Each row is a point. Each copy is the shape, with its points in the same order, turned, moved and blurred by noise. Is it also mirrored, or only turned?
In the rows, zero is written as 128.

Shape (5 x 2):
[[101 141]
 [109  52]
 [167  92]
 [100 155]
 [126 132]]
Copy 1 (5 x 2):
[[ 99  95]
 [184 134]
 [121 169]
 [ 87  86]
 [ 98 123]]
Copy 1 is: only turned
Copy 2:
[[169 145]
 [131  60]
 [ 88 119]
 [170 157]
 [137 140]]
Copy 2 is: mirrored
Copy 3, 5 rows:
[[144  97]
 [ 51  83]
 [ 78 149]
 [153  95]
 [128 118]]
Copy 3 is: mirrored

Shape (9 x 3):
[[ 84 135 171]
 [125 119 169]
 [146  78 134]
 [ 63 144 150]
 [111 110 104]
 [131  83 168]
 [120  94 153]
 [136 137 171]
 [ 48  97 107]]
Copy 1 (9 x 3):
[[109  75 154]
 [143  95 146]
 [157 154 153]
 [ 75  75 157]
 [ 98 148 137]
 [162 120 170]
 [145 123 162]
 [148  87 127]
 [ 59 131 186]]
Copy 1 is: mirrored
Copy 2, 9 rows:
[[125 111 189]
 [117  93 159]
 [ 80 103 107]
 [132 140 202]
 [105 151 131]
 [ 82  87 147]
 [ 92 102 146]
 [137  89 149]
 [ 78 182 183]]
Copy 2 is: only turned
Copy 3 (9 x 3):
[[ 94 123 182]
 [117 162 163]
 [119 190 127]
 [ 77 106 170]
 [105 130 107]
 [109 191 159]
 [ 99 172 152]
 [133 148 166]
 [ 37 115 115]]
Copy 3 is: mirrored
Copy 4, 9 rows:
[[156 165 169]
 [120 174 143]
 [ 67 146 140]
 [170 141 173]
 [110 106 148]
 [ 86 176 155]
 [100 156 158]
 [131 177 121]
 [136  97 207]]
Copy 4 is: mirrored

Shape (11 x 6):
[[170  71 140 155 147 152]
 [147 110  98 126  88 126]
 [116 112 121 118  76  98]
 [168 109 153 119 145  96]
 [ 88 159  81 171 154 146]
 [118 140  86 109 145 168]
 [160 155 104  83  58  80]
 [124 130 133  79  77  90]
 [128 182 165 141 149 173]
 [145 100 139 125  74  91]
 [120 183  91 167 147 171]]
Copy 1:
[[109 180 157 155  85 161]
 [168 101 140 123  99 174]
 [183  83 147 160 103 148]
 [159 147 168 133 133 123]
 [123 109  42 135 123 152]
 [103  86 109 117 136 180]
 [218  66 168  92 117 158]
 [187  56 174 128 132 135]
 [ 89 105 113 101 101  87]
 [193 103 169 155  95 139]
 [107 106  55  94 111 159]]
Copy 1 is: only turned
Copy 2 (11 x 6):
[[109 162 192 111 151 113]
 [114 179 137 127  80 132]
 [147 170 115 161  82 124]
 [153 148 146 111 118  74]
 [ 64 125  86 118 153 150]
 [ 55 119 123 123 104 121]
 [146 168 104 130  25 107]
 [146 147 118 162  57 103]
 [116  72 139  99 127 151]
 [161 178 140 151  92 118]
 [ 69 115 105  85 126 171]]
Copy 2 is: mirrored
Copy 3:
[[163  96 102 156  86  96]
 [168 127 128  76 120 114]
 [149 128 173  73 136 104]
 [166 140 150 140  70  95]
 [146 190  89 124 181 116]
 [120 170  84 101 124 138]
 [181 165 186  39  96 135]
 [140 148 190  63 109 122]
 [131 156 133 173 130 183]
 [174 112 179  92 108  96]
 [155 185  78 144 164 160]]
Copy 3 is: mirrored
